Rows are points. The last column is the point's height on a tilted bowl or saddle (a function of degree 2), plus a little noise. Along how many of its main directions does it bend up, bend down or stay straight?
In the rows, 128 means zero.

Points (10 x 3):
[[122 121 131]
 [143 142 137]
 [149 167 158]
 [121 114 132]
 [117 109 135]
 [139 172 158]
 [119 148 138]
 [110 149 140]
 [156 167 164]
 [111  58 187]]
Directions: 2 up, 0 down, 0 straight

Points (11 x 3):
[[ 95 134 148]
 [155  85 171]
 [126 138 127]
 [139 113 130]
 [103  92 162]
 [139  80 169]
 [100 128 142]
 [172 130 158]
 [123 101 139]
 [146 165 155]
 [162 107 152]]
Directions: 2 up, 0 down, 0 straight

Points (9 x 3):
[[114 155 133]
 [152  81 162]
 [ 63 155 191]
 [129 153 124]
 [119 136 124]
 [102 106 151]
 [143  89 150]
 [123 138 121]
 [124 136 121]]
Directions: 2 up, 0 down, 0 straight

Points (17 x 4):
[[102 191 136 182]
 [111  87 140 131]
 [102 112 139 124]
 [139 137 148 115]
 [106 118 153 117]
 [141 171 122 151]
 [ 93 135  87 110]
 [ 63  93 115 185]
 [152 170 150 149]
 [125 114 117 110]
 [125 109 139 113]
 [114 117 107 108]
 [162 167 120 164]
 [100 127 101 114]
 [152 102 141 122]
 [184 135 133 168]
 [ 96 112 154 126]]
Directions: 2 up, 1 down, 0 straight

Points (16 x 4):
[[130 135 144 152]
 [124 126 130 147]
 [112 159  86 116]
 [104 129 126 134]
 [150 121 111 149]
 [120 116 187 180]
 [115 101  82 167]
 [108 182 100  85]
 [116 127 145 149]
 [132 105 117 150]
 [ 94 165 135 100]
 [167  90  96 139]
 [ 93 104 152 147]
 [ 85 102  96 136]
 [156 133 132 147]
 [169 162 154 160]]
Directions: 1 up, 1 down, 1 straight

Points (17 x 4):
[[116 128  96 152]
 [110  93 136 152]
 [100  88 110 182]
 [119 111 141 133]
 [156 138 107 126]
 [146 134 108 131]
 [ 96  73 130 189]
 [ 94 141 151 111]
 [101 132  97 154]
 [129 140  80 156]
 [143 162 158 150]
 [182 128  71 103]
 [ 92 112 120 143]
 [ 91 136 116 134]
 [ 74 158 103 146]
 [140 110 117 140]
 [128 100 123 150]]
Directions: 2 up, 1 down, 0 straight

Points (23 x 5):
[[150 103 127 168 152]
 [111 114 162 137 136]
 [158 116 105 173 164]
 [134 126 137 153 130]
 [ 95 151 132 125 133]
 [136 126 106 151 134]
 [145 129 108 138 133]
 [ 90  68  95  92 164]
 [160 160 135 134 134]
 [129 130 111 111 132]
 [141 147 124  84 149]
 [137  98 173 115 146]
 [147 117 155 105 134]
 [160 119 129 124 131]
 [154 112 133  78 152]
 [120 104  88  97 154]
 [132 151 143 137 130]
 [ 95 137 143 135 129]
 [144 110  85  89 169]
 [133 132 109  84 153]
 [ 71 103  94 171 119]
 [189 122  72 168 216]
 [156  92 106 135 149]]
Directions: 3 up, 0 down, 1 straight

Points (22 x 5):
[[140 172 154 109 106]
 [139 176 100 136 160]
 [141 104 133 112 139]
 [ 69 133 132  73  65]
 [126 165 127 110 125]
 [135 150 128 170 130]
 [106 119  93 179 119]
 [135 169 121 149 153]
 [110 174 123  75  89]
 [131  84 158 112 169]
 [137 160 120 145 140]
 [137 120 129 129 127]
 [130 120 160 149 117]
 [110 123 110 121 127]
 [109 145  83 123 145]
 [133 104 120 150 122]
 [136  93 161 135 143]
 [161 115 116 102 116]
 [185 160 113 115  59]
 [169 102 158 141 121]
 [149  89 119 144 134]
 [105  88 109  71 126]]
Directions: 1 up, 2 down, 1 straight

Points (24 x 5):
[[145 110 161 123 130]
 [151 130 146 177 110]
 [160  99  73 117 147]
 [149 128 149 140 127]
 [147 105 158 139 130]
 [ 74 201 156 161  50]
 [100 163 150 138 107]
 [145 167 136  94  84]
 [184 160 144 122  80]
 [144 101 117 143 127]
 [166 131 127 173  93]
 [102 125 115  87 110]
 [121 103 181 102 123]
 [142 123 103 106 128]
 [123  89 152 125 126]
 [104 140  98 145 107]
 [134 110 115 131 132]
 [159 131 120 126 115]
 [113 129 118 109 122]
 [126 121  86 157 120]
 [154 151  87 119 103]
 [147 104 142  91 112]
 [116  94  94 129 141]
 [115 167 153  86  84]]
Directions: 1 up, 3 down, 0 straight

Points (41 x 7):
[[ 88 139 155 117 141  91 102]
 [116 170  80 136 187 105 147]
 [ 94 147 121 136 108  99  97]
 [115 142 120 115 164 136 117]
 [ 65 153  97 121 168 123 160]
 [143 108 125 153 158 147  90]
 [123 139 103 164 136  99 117]
 [157 126 123 120 141  76 110]
 [149 163 112 127 128 164 100]
 [126 125 115 195 150 125 139]
 [175 108  82 113 126 152 132]
 [120 137 186 106 134  82 100]
 [ 90 115 138 153 169 138 120]
 [159 130 135 117 116 104 123]
 [131  93 171 158 114 101  84]
 [ 94 121 118 156  88 136 147]
 [156 172  91 117 171 159 120]
 [101  68 122 101 109 138 128]
 [131 125 141 102 136 118 123]
 [ 90  87 122 161  80 121 148]
 [161 109 138  87 147 129 137]
 [160 131 118 104 119 174  96]
 [149  77 134  69 166 166  64]
 [167 105 109 159 124 157 102]
 [174 153 134  76 127 106 192]
 [121 151 170  96 138 135 139]
 [ 74  96 119 113 133  94 149]
 [115 125 118 143 120 110 111]
 [124 129 168  99 119 102 120]
 [118  97  75 151  81 128 151]
 [109 131 149 141 103 167 122]
 [126 157 112 129 113 134 112]
 [ 80 170 124 134  91 166 120]
 [126  91 114 127 103  99  93]
 [121 132 116 131 119 138 117]
 [175 128 129 110 117 133 145]
 [213 127 112 151 154 145 197]
 [171 143 130 113 109 149 139]
 [102 140 137 137 103 117 112]
 [146 142 150 147 126 138 123]
 [113 159 103 108 122 100 111]]
Directions: 3 up, 2 down, 1 straight

Points (49 x 7):
[[157  80 100 116 167 114 122]
 [175 164 167  98  92 130 194]
 [110 145  85 131 140 136 155]
 [170 131  87 129 146 126 137]
 [123 123 135 124 161 134 132]
 [138 136 150 123  98 144 138]
 [103 115 179 153 158 123 128]
 [108 116 160 131 127 137 115]
 [141  91  77 157 138 120 167]
 [ 96 103 197 106 145  84 116]
 [114 147 105 132 132  98 150]
 [160 131 104 169 126 103 167]
 [120 123  80 129 148  96 160]
 [140 138 108 120 139 109 134]
 [164  99 182 135  88 118 129]
 [108 126 158  83 110  82 150]
 [113  87 140  96 131 114 112]
 [166 113 115 151 193  64 181]
 [147  99 137  79 167 138 121]
 [126 134 114 149 142 123 142]
 [100  84 184 103 168 145 111]
 [ 98 111 132 129 121 112 130]
 [182  90 148 121  92 139 125]
 [139 143 169 100  86 123 155]
 [129 153 128 136 119 141 141]
 [109  89 136 122 145 154 111]
 [172 130 113 131 137 122 132]
 [124 123 158 171 116 105 143]
 [126  93  46 146 119 182 160]
 [151 128 151 135 165  94 135]
 [125 173  93  74 144 127 210]
 [147 171 147 130 133 122 158]
 [137 108 113 148 136 129 133]
 [149 167 116 125 155 120 159]
 [118 107 164 115 136 119 108]
 [171 123 127 150 134  94 141]
 [131 110 138 114 126  87 115]
 [188  96 143 114 114 108 109]
 [105  89 131 111  91 147 122]
 [123 125 199 110 145 108 122]
 [140  90 146  89 107 112 102]
 [119 149 166 129 131 143 139]
 [158 140 141 131 165 146 149]
 [124 108 156 154 122 133 123]
 [133 118 135 109 140 150 119]
 [172 145  98 133 101  87 146]
 [202 142 129  99 101 147 170]
 [118  87 160 123 115 160  97]
 [175 146 153 137  86 161 185]]
Directions: 3 up, 0 down, 3 straight

Points (66 x 9):
[[110  93 143 166 129 120 130 121 130]
 [119  62 137 142 118 152 139 111  99]
 [ 61 147 194 142 106  69 140 143  72]
 [129  99 155 126 150 117  98 168 115]
 [109 162 165 116 140 173 128 131 121]
 [121 122 122 151 118 146 134  89 122]
 [145  92 142 152 156 141  86 114 108]
 [132 111 128 113  99  87 134 113 116]
 [191  81  92 133 151 153  68 127  68]
 [195 117 130 102  69  92 123 117  86]
 [129 132 140 168 150 123  96 129 123]
 [109 106 157 125 125 117 132  95 116]
 [106 150  79 176 124 171 135 125 128]
 [177 173 149 115 123 109 149  99  98]
 [199 123 129 158  67 160 180 163  52]
 [158 121 174 113  83  77 156 115  91]
 [ 65 158 123  83 154 140 152  96  97]
 [ 78 127 129 123 142 149 139 144 122]
 [128  84 169 124 157 104 147 118 107]
 [112 138 132 135 121 179 170 110 115]
 [118 114  72  95 129 136 139 107 110]
 [146 164 154 113 108 102 114 145 116]
 [104 124 117 117 139 108 151 112 124]
 [ 98 105 127 108 119 129 126 144 125]
 [108 225 151 110 111 105 130 109  65]
 [137 102 160  91 162  81 147 126 113]
 [162  88 123 109  93 138 161 129 102]
 [ 96 128 105 127 117 105 122 176 114]
 [160 170 143 136 123 150 124 123 110]
 [115 107 137 146 115 120  98 148 125]
 [131 136 109 147 144 130 136 168 122]
 [126 110 101 143 146 144 115 128 127]
 [127 144 129 153  94 141 149 160 118]
 [132 153 127 136 115 117  96 133 121]
 [104 133 113 119 152 123  78 112 111]
 [104 139  83 162  98 151 129 167 121]
 [115 102 113 129 114 159 140 108 119]
 [ 81 156 116 174 110 155  92 172 108]
 [ 93 141 138 128 137 130 137 141 128]
 [150 122 159 128 170 188 124  48  57]
 [ 84 173 109 139 106 135 124 205  82]
 [131  95  89 106  73  99 108 137  97]
 [127 105 127 133 151 152 134 121 124]
 [ 67  96 145 139 112 133 121 149 110]
 [110 109 130 143  98 125 101 166 118]
 [107 152 134 101 118 100 141 159 124]
 [115 105 121 106 204 141 160  74  70]
 [175  49 152  92 147 107 111 118  73]
 [ 73 111 118 166 123 140 154 160 121]
 [135 115 129 120 148  87 110 140 119]
 [163 150 148 115 136 158 127 142 126]
 [101 146 133  91 133 178 102 102 118]
 [134 146 111 100 113  97 153 137 127]
 [160 139 153 162 103 173 158 143  99]
 [143 136  98  88 126  83 123 149 120]
 [104 149  96 120 114 113  80 110 109]
 [120  89 151 154 136  78 119 115 114]
 [157 119 137 140 146 168 112 135 116]
 [112 160 151 152 122  99 107 112 109]
 [116  65 125 123 140 152 152 115  98]
 [138 120 171 139 120 133 143 111 117]
 [149 170  93 106  99 121 132 143 119]
 [168 100 174 129 109 128 161 149 100]
 [ 83 135 127 117 114 138 125 142 124]
 [137 128 103 124 115 114 147 122 127]
 [ 89 133 159 132 137 130 121 155 122]]
Directions: 1 up, 7 down, 0 straight

Points (71 x 9):
[[ 79 120 124 137 181  67  96 106 176]
 [111 118 160 103 139 139 129 123 144]
 [152 101 178  96 146 168 115 134 158]
 [ 80 146 156  77 108 132 120  74 179]
 [134  71  95 132 103 160 161  97 155]
 [149 153 124 122 146 154 114  83 151]
 [117 145 133 130  57 109 137 134 123]
 [104 178 146 173 134  68 127 138 181]
 [105 131 125 138 136 132 144 117 139]
 [149 105 120  89 132 102 117 112 148]
 [160 135 115 125 141 154 144 187 145]
 [137 106 165 102  94 123 129  93 142]
 [151 101 103 142 113 105 105 178 146]
 [131 146 104 155 102 132 119 119 129]
 [147  85 129 130 102 105 117 158 140]
 [135 165 160 110 141 131 116 148 151]
 [106 149 113 155 119 132 137 144 142]
 [135  98 130 125 198 145 156 117 106]
 [139 165 135 127  82 138 106 138 124]
 [157 158 203 155 110 164  99 159 178]
 [104 131 133 141 174 189  96 108 153]
 [120 123 155 115 131  99 152 130 148]
 [160 165 114 152 120 125  86 116 145]
 [172 156 128 133 131 134  66  95 159]
 [135 143 168 134 114 126 131  88 147]
 [126 127  96  94 153 127 111 127 136]
 [ 75 126 135 115 145 131 133 159 147]
 [114 122 175 108 143  99 102 155 159]
 [190 111 131 125 139 128 132 136 147]
 [106 128  95 110  89  89 116 157 147]
 [109  78 171  96 165 162 158 105 158]
 [121 108 137 140 162 158 141 172 127]
 [147 128 121 151 131 138 122 142 132]
 [154 161 128 130 122 126 169 131 158]
 [106  80 131 115 125 161  84 164 151]
 [162 119  96 143 138 115 145 153 140]
 [ 96  93 125  97 116 100 134 113 155]
 [182  97 173  88 126 137 143 133 168]
 [125 143 172 154 135 135 153  73 170]
 [140 143 156 135 101 164 123 181 155]
 [ 95 144 136 122 125 102 166  84 175]
 [100 105  90 126 135 136  96 115 141]
 [121 115 114  65  46 162 117 106 121]
 [ 94 161 127 117 114 126 166 192 177]
 [116 119 118 124 184 155 153 143 108]
 [159 122 106 101 143 162 160  98 152]
 [123 140 100 161 133 150 164 123 151]
 [157  93 186 104 115 143 105 109 157]
 [161 137 141 156 172 159 112 167 141]
 [103 129 134 148 141  99 169  93 166]
 [ 92  83 160 166  88 160 154 114 161]
 [ 81 145 160 127 138 161 111  81 168]
 [106 151 154 109 102 152 125 151 147]
 [120  80  97 135 116  96 119 109 147]
 [108 178 105 122 117 113 135 145 156]
 [142 146 107 135 148  71 153 152 151]
 [156 109 135 149 100 158 117 139 130]
 [121  70  80 162 153 159 129 146 144]
 [ 91 148 123 120 189 106 156 166 117]
 [165 144 119 133 132  77  97 139 157]
 [ 76 123 114 124 110 134 119 138 143]
 [ 81 105 143 102 132 106 138 124 157]
 [139  85 197 101 125 115  96 138 174]
 [132 129 140 126 162 135 128 139 126]
 [126 116 134 136 176 155 160 132 121]
 [141 185  87  82 131 146 169 141 183]
 [132  93 115 128 110 114 144 139 136]
 [140 137 134 112 113 146 144  87 145]
 [107 147 133 114 152 119 129 170 137]
 [ 95 109 147 115 173 149 149 103 142]
 [111 136 145 177 143 173 126 145 153]]
Directions: 7 up, 1 down, 0 straight

Points (74 x 9):
[[161  88 105 139 128 112 132 135 125]
 [104  95 110  88 144 153 105 161 161]
 [135 127  68  95 131 106 148 141 163]
 [128 175 169 163 149 179 181 144 131]
 [129 144  95 109 150 118  62 112 172]
 [128 108 111 144 139 134 118 171 127]
 [131 137 122 109 129 114 117 135 158]
 [147 150 123 138 119 136 111 146 153]
 [100 110 164 125  91 171 164 140 122]
 [ 97 104 101 118 148  95 137 153 146]
 [131 137  82 128 146 112 108 174 169]
 [118 163 140 110 142 149 128 124 144]
 [136 128  87 176 118 141  94 190 139]
 [133 156 158 162 101 121  78  99 152]
 [ 86  87 141  94 115 159 134 125 137]
 [135 150 129 111 100 148 127 161 161]
 [111 156 151 156 127 117 136 121 127]
 [ 84  99 141  95 123 136 125 132 138]
 [140  99 122 161 137 132 132 144 116]
 [157 147 136 166  75 132 114 147 139]
 [120  99 125 168 144 113 110 149 102]
 [113 131 170 124 160 174 125 173 106]
 [ 99 106 131 151 147 133 139 137 102]
 [ 91 107  61 142 193 130 124 105 130]
 [102 145  83 158 164 138  93 163 154]
 [136 135 147 106 159 177 149 140 151]
 [139 159 129 163 134 117 120 118 147]
 [126 131 116 117 158 159  95 144 147]
 [131 102 116  93 140  73 116 118 163]
 [129 176 136 102 155 146 137 120 166]
 [138 138 118 168 172 122 122 110 137]
 [140 146 123 147 165 121 130  94 136]
 [108  97 163 164  67 115 121 175  95]
 [ 70  69 108  96 145 163 126 103 109]
 [ 87 136 127 102 143 149 163 104 111]
 [ 90 181 122 109 156 113 115 158 148]
 [129 152 101 170 150  87 147 164 179]
 [147 117 118 173 105 172 121 108 116]
 [144 125 126 106 177 171 135 138 168]
 [129  90 124 116 134 150 116  88 103]
 [109 129  91 119 100 169 108 144 177]
 [145 143  76 190 139 151 136 126 179]
 [173 139 127 132 171 111  96 163 201]
 [148 134 143 107 155 123 130 127 169]
 [120 143 110 166 119 115 175 149 154]
 [126 115  76 131 129  51  88 141 152]
 [134  99 181 177 113 129 118  99  98]
 [108 134 130 153  84 132 195 143 145]
 [107  65 159 115 148 116 155 149 132]
 [120 119 133 103 104 148 101  78 154]
 [132 111 165 111 161 123 152 160 160]
 [129 129 157 132 168 147 163 161 149]
 [122 100 132  95 102 172 160 116 134]
 [ 90 103 100 123 108  81 129  86 147]
 [140 141  87 150 132 112 151 130 156]
 [166 140 144 104 147 119 184 112 183]
 [127 110 178 129 106 132 177 126 140]
 [127 132 110 138 112 168 175 178 146]
 [121 100 111 133 127 176 143  94  94]
 [ 99 170 116 107 136 150 148 138 152]
 [ 81 137 124 120 114 132 105 114 137]
 [180  90 134 113 108  70 155 183 137]
 [139 121 134 115 115 133 134 106 140]
 [ 93 135 107 175  98  87  59 126 137]
 [137 102 143 115 124 161 136 108 119]
 [121 168 121 120 150 181 155 125 142]
 [103 121 162 128  99 146 153 103 125]
 [116  95 111 125  69 186 133 128 155]
 [125 111 135  90 131 169 134 116 141]
 [152 163 135 144 149 157  66 145 164]
 [143 104 139 148 119 142 115 135 111]
 [114 103 190  98 184 120  94 168 136]
 [ 92 113 135 158 109 146 137  82  91]
 [112 116 137 115 121 163 161 130 123]]
Directions: 4 up, 2 down, 2 straight

Points (78 x 9):
[[120  91 131  96 173 162 139  94 108]
 [132 133 106 111  99  93 151  83 127]
 [ 97  98 153 144  66  82 136  95 122]
 [127 151 123  54 127 138 159 108 131]
 [148 139 112 106 114  99 149 147 146]
 [142 162  83 129 145 136 189 169  95]
 [190 174  71 155 152 102 133 151  94]
 [141 161 169  91 134 152 122 109  99]
 [136 155 100 130  74 159 122 124 114]
 [138  91 122 162 129 103 125 152 122]
 [ 89 122 108 163 170 134 131 124 150]
 [145 134 107 151 108 135 144 161 110]
 [133 120  98 126 114 139 124 150 135]
 [134 125 143 146 120 123  87 115 118]
 [134  66 201 131 160 114 119 198  99]
 [149 114 132 160 160 110 121 126 107]
 [140 127  90 115 116 117 128 142 140]
 [107 121 134 140  98 157 100 175 129]
 [150 157 125 125 108 129 128 131 124]
 [114 126 104 135 120 108 117  79 121]
 [133 160 108 142 152 105 172 149 124]
 [112 145 145 141 110 139 124 104 125]
 [127 113  93 142 126 137 116 130 131]
 [150 188 129 126 112 138 142 142 109]
 [112 133 123 142 138 108 179 123 122]
 [130 138 153  94 123  73 108  84 116]
 [154 109 129 130 100 131 127  96 118]
 [147 173 111 110 128  78 136 132 154]
 [175 102 127 130 108 154 128 111  97]
 [134 157 141 115 137 147 127 127 116]
 [155 122 115 106  98  94 117 104 140]
 [ 92 144 158 165 141 135 142 120 131]
 [162  75 106 133 137 135  76 147 120]
 [142 168 139 110 108 113 128  88 127]
 [146  80 118 115 186 144 123 146 122]
 [140 117 189 148 216 175 114 143  77]
 [103 108  99 157 154 140 177 140 133]
 [176 155 100 146 113 151 148 125  73]
 [108  70 145  95 169 126 163 148 142]
 [116 114 124  76 123 135 153 125 142]
 [ 95 131 156  64  98  96 144 182 191]
 [156 103 144 114 107 125 179  79  98]
 [ 89 171 102 115 123 161 154 109 114]
 [165 147 128 149  78 195 126  89  94]
 [117 100 111 138 154 132 137 116 128]
 [137 149 124 129 155 152  67 142 120]
 [120 112 145 169 129 143 110 127 122]
 [221  91 150 119 191 131 122 130  11]
 [131 127 139 132 152  87 147 115 114]
 [149 151 146 129 115 136 162 134 106]
 [101 159 135 108 133 128 126 138 147]
 [ 90 119 105 107 116 124 161  98 132]
 [110  98 153 150 163 105 140 103 109]
 [125 103 144 177 119 132 170 141 109]
 [131 119 157 108 137 116 191 137 118]
 [110 174  99 168 124 127 137 140 120]
 [140 159 180 113 118 149 102  98  94]
 [116 103  87 114 103 125 137 122 134]
 [121 129 133  95 125 167 149  94 121]
 [141 150 162 161 138  83  88 149 123]
 [110 105 138 146  75 172 109 134 120]
 [122 153 116 146 181 158 138 149 126]
 [150 129 116 105 134 144 117 141 128]
 [152 115 177 151 175 110 111 129  77]
 [149 153 142 121 158 128 161 152 114]
 [123 112 136 105 197 119 142 170 164]
 [150 112 143  79 138 147 112  95 105]
 [120 137 115 136 102 158 156 129 115]
 [105 112 136  49 111 132  80 153 161]
 [157 134 143 115 171 157 147 108  74]
 [174 162 156 161 108 122 138  97  89]
 [ 98 176 145 156 111 192 148 109  99]
 [110 161 160 102 144  83 148 155 167]
 [124 122 192 117 124 121 134 135 111]
 [159 109 169 161 108 150 140 130  83]
 [129 105 141 159 149 156 114  86 111]
 [120 148 137 180 172 146  87 176 144]
 [121 119 124 111 159 122 133 109 119]]
Directions: 2 up, 4 down, 2 straight
